Each row of a before or after table is a point. One or more steps were done to the points. Then noise was added and the rows were shuffled. The steps act on how far a point lies along the listed directions, d1 being the first. Write out the steps. A step turns or swaps two directions, mirrors them in a line or flattens them onto one, adds a multiple of one to another, or multiplies one. Angles are multiples of 10 degrees, from the lower direction toward the higher: turns from -170 to 170, lines from 10 to 170 but not 90. Use the fewest steps. Two steps may share a direction if one is a turn and the other turns, adds or multiplies; they go together, in the order done. Otherwise the lowest direction goes first.

Directions:
(1): [ 0.31  0.35 -0.07]
(2): [ 0.16 -0.05  0.44]
(3): [-0.32  0.32  0.15]
Before (13 x 3)
[[ 0.10 -0.22 -0.28]
 [-0.19 -0.17 -0.08]
 [-0.18 -0.14 -0.01]
 [ 0.31  0.50  0.06]
 [-0.04  0.27 -0.11]
 [-0.14 -0.28 -0.05]
 [-0.11 -0.21 -0.45]
 [-0.10 -0.10 -0.28]
 [-0.07 -0.06 -0.25]
 [-0.25 -0.25 -0.25]
 [ 0.09 -0.09 -0.11]
 [ 0.58  0.45  0.13]
 [-0.22 -0.17 -0.21]]
After (13 x 3)
[[ 1.22 -0.23 -0.35]
 [-0.37  0.08  0.12]
 [-0.44  0.00  0.11]
 [ 0.19  0.08 -0.13]
 [-0.14 -0.02 -0.06]
 [ 0.09 -0.17 -0.16]
 [ 0.11 -0.11 -0.07]
 [-0.16 -0.07 -0.13]
 [-0.40  0.07  0.09]
 [-0.07 -0.02 -0.08]
 [ 0.85 -0.08 -0.26]
 [-0.51  0.03  0.06]
 [-0.40  0.05  0.05]]
Steps: add -1.5 times d1 to d3; multiply d2 by 0.4

Directions:
(1): [-0.30 -0.04 -0.20  0.27  0.49 -0.07]
(2): [0.28 0.41 0.03 0.43 0.00 0.11]
(3): [-0.07  0.03  0.48  0.10  0.04 -0.45]
(4): [ 0.45 -0.45 -0.02  0.15  0.14 -0.07]
(5): [-0.16 -0.13 -0.28  0.31 -0.42 -0.25]
(6): [-0.22 -0.24  0.32  0.26 -0.11  0.41]
Before (10 x 6)
[[-0.09 -0.16  0.15  0.42 -0.03 -0.21]
 [-0.08  0.17 -0.11 -0.27 -0.16 -0.02]
 [-0.04 -0.07  0.22 -0.10 -0.08 -0.37]
 [ 0.00  0.29 -0.22  0.24  0.32  0.47]
 [-0.52 -0.34  0.19  0.04 -0.11 -0.21]
 [ 0.12  0.06  0.03 -0.10  0.41 -0.16]
 [ 0.36 -0.07 -0.42 -0.21 -0.46  0.17]
 [ 0.01  0.39  0.73 -0.02  0.04  0.38]
 [ 0.08 -0.06  0.19 -0.09 -0.47 -0.19]
 [-0.26  0.79  0.09  0.06  0.08  0.45]]
After (10 x 6)
[[ 0.13 -0.07  0.37  0.13 -0.04  0.20]
 [ 0.12 -0.02 -0.11 -0.15 -0.55  0.39]
 [-0.07 -0.21 -0.44 -0.35  0.44  0.25]
 [ 0.01  0.41 -0.08  0.36  0.14 -0.40]
 [-0.08  0.05  0.25  0.08  0.24 -0.27]
 [-0.19 -0.08 -0.04 -0.12  0.31 -0.36]
 [-0.56  0.20  0.06 -0.33 -0.63  0.32]
 [ 0.24  0.08  0.06 -0.04 -0.07 -0.44]
 [-0.62 -0.27  0.14  0.09 -0.56 -0.18]
 [-0.25  0.10  0.01 -0.10  0.16  0.18]]
Steps: turn d1 and d2 by 130 degrees; turn d5 and d6 by -110 degrees
